Each row of a before or after table is a point. One or more steps were done to the points. Then noise was added and the rows were shuffled. The steps act on how far a point lies along the listed directions, d1 being the first. Name the steps. A step turns or swaps two directions, mirrors them in a line or flattens them onto one, adds a multiple of one to another, or multiplies one. Angles are multiples of 10 degrees, from the lower direction toward the higher: turns from -170 to 170, lines from 10 to 170 but not 90. Use the fewest steps. Two steps may share a direction if one is a turn and the other turns, adds or multiplies; they go together, in the order done. Otherwise the lowest direction goes first.

Directions:
(1): -0.049; 0.032
(2): -0.032; -0.049
Before (9 x 2):
0.005; 0.020
0.060; 0.003
0.021; 0.030
0.023; -0.048
0.065; 0.026
-0.052; -0.023
-0.055; -0.018
0.098; 0.028
0.056; -0.031
After (9 x 2):
-0.022; -0.042
0.021; 0.036
0.046; 0.066
-0.026; -0.046
0.033; 0.041
-0.021; -0.028
0.021; 0.032
0.002; 0.009
0.010; 0.016
Steps: multiply d1 by 0

Directions:
(1): -0.029; -0.065; -0.057; 0.010; 0.016; -0.026; -0.009; -0.066
(2): -0.026; -0.028; 0.032; 0.023; -0.066; -0.049; 0.062; 0.010
(3): -0.028; -0.050; 0.038; -0.002; -0.020; -0.005; -0.085; 0.036
Before, 8 rows:
0.009; 0.014; -0.030; 0.001; 0.022; 0.021; 0.010; -0.004
0.015; 0.022; 0.008; -0.008; 0.000; 0.007; -0.006; 0.009
-0.011; -0.048; 0.027; -0.002; -0.018; 0.001; -0.101; 0.021
0.021; 0.020; 0.000; -0.015; 0.024; 0.033; 0.012; -0.012
0.014; 0.012; 0.006; -0.020; 0.007; 0.028; -0.034; 0.016
0.002; 0.014; -0.019; -0.001; 0.006; 0.016; 0.016; -0.010
0.011; 0.014; 0.017; -0.015; 0.007; 0.024; -0.041; 0.048
0.035; 0.031; -0.008; -0.024; 0.042; 0.043; -0.034; 0.016
After, 8 rows:
0.020; 0.027; 0.004; 0.002; -0.019; -0.008; 0.081; 0.007
-0.034; -0.035; 0.025; 0.017; -0.058; -0.025; 0.019; 0.016
0.122; 0.147; -0.145; -0.052; 0.188; 0.124; -0.021; -0.094
0.036; 0.049; -0.021; -0.017; 0.019; 0.029; 0.034; -0.011
0.052; 0.081; -0.039; -0.025; 0.058; 0.048; 0.028; 0.002
-0.020; -0.033; 0.053; 0.010; -0.058; -0.025; 0.045; 0.013
-0.032; -0.039; 0.019; 0.026; -0.059; -0.033; 0.039; 0.024
0.009; 0.016; 0.015; -0.002; -0.015; -0.004; 0.014; 0.011
Steps: multiply d3 by 3; turn d2 and d3 by 120 degrees

Directions:
(1): -0.029; -0.049; -0.027; -0.062; 0.020; -0.097; 0.005; -0.006; 0.029; -0.018; 0.034; 0.025
(2): -0.004; 0.102; 0.013; -0.012; -0.052; -0.040; -0.017; -0.009; 0.035; -0.062; -0.006; -0.007
(3): -0.002; -0.043; -0.065; 0.066; -0.050; -0.024; -0.047; -0.056; -0.010; -0.018; -0.014; -0.033
(4): 0.006; -0.011; 0.015; -0.087; -0.015; 0.000; -0.037; -0.001; -0.064; -0.001; -0.029; -0.078
Before (12 x 12):
-0.002; -0.068; -0.030; 0.019; -0.034; -0.021; -0.055; -0.048; -0.039; -0.010; -0.023; -0.081
-0.012; 0.023; -0.020; -0.071; -0.035; -0.075; -0.033; -0.034; 0.003; -0.053; 0.000; -0.030
-0.008; -0.034; -0.026; -0.041; -0.024; -0.069; -0.041; -0.047; -0.022; -0.032; -0.017; -0.056
-0.004; -0.011; 0.011; -0.102; 0.012; -0.060; -0.017; 0.034; -0.022; -0.035; -0.009; -0.030
0.013; 0.008; 0.029; -0.013; -0.004; 0.059; -0.012; 0.016; -0.048; 0.036; -0.026; -0.042
-0.016; 0.003; 0.030; -0.077; -0.008; 0.000; -0.026; 0.006; -0.028; 0.011; 0.003; -0.037
-0.033; -0.053; -0.007; -0.050; 0.018; -0.046; 0.002; 0.027; -0.022; -0.007; 0.000; 0.047
-0.037; 0.026; -0.010; -0.014; -0.040; -0.080; -0.005; -0.003; 0.016; -0.050; 0.043; -0.001
-0.011; 0.049; -0.013; -0.041; -0.060; -0.050; -0.072; -0.025; -0.028; -0.058; -0.024; -0.041
0.009; 0.013; 0.049; 0.102; 0.001; 0.058; 0.052; 0.011; 0.029; 0.027; -0.010; 0.076
-0.021; 0.031; -0.014; -0.043; -0.015; -0.054; -0.007; -0.032; 0.020; -0.032; 0.029; 0.020
0.016; -0.110; -0.111; 0.044; -0.065; -0.036; -0.104; -0.086; -0.033; -0.012; -0.048; -0.118
After, 12 rows:
0.000; -0.071; 0.005; -0.041; 0.029; 0.002; -0.015; -0.013; -0.050; 0.029; -0.019; -0.038
-0.033; -0.008; 0.006; -0.049; -0.001; -0.056; -0.001; 0.020; -0.006; -0.034; -0.008; 0.044
-0.002; -0.073; -0.044; -0.026; -0.009; -0.026; -0.030; -0.045; -0.038; 0.001; -0.014; -0.043
0.004; -0.015; -0.018; -0.055; -0.024; -0.044; -0.041; 0.012; -0.038; -0.041; -0.026; -0.058
0.032; -0.140; 0.024; -0.065; 0.099; 0.099; 0.020; 0.053; -0.068; 0.110; -0.019; -0.045
0.012; -0.063; 0.046; -0.039; 0.052; 0.060; 0.014; 0.021; -0.053; 0.048; -0.011; -0.039
-0.002; 0.020; 0.017; -0.039; -0.040; 0.012; -0.044; -0.016; -0.027; 0.004; -0.012; -0.051
-0.022; -0.047; -0.056; -0.005; -0.009; -0.044; -0.020; -0.053; -0.008; 0.002; 0.031; 0.014
0.002; -0.071; -0.036; 0.014; -0.013; 0.022; -0.067; -0.025; -0.081; 0.016; -0.032; -0.046
-0.029; -0.077; -0.041; 0.022; -0.018; -0.058; -0.009; -0.011; -0.017; -0.008; 0.047; -0.007
0.016; 0.061; 0.046; -0.005; -0.026; 0.071; -0.015; 0.016; -0.041; 0.020; -0.030; -0.050
-0.007; 0.038; 0.040; 0.078; -0.021; -0.001; 0.042; 0.001; 0.062; -0.014; 0.002; 0.082
Steps: add -0.5 times d4 to d1; turn d2 and d3 by 100 degrees
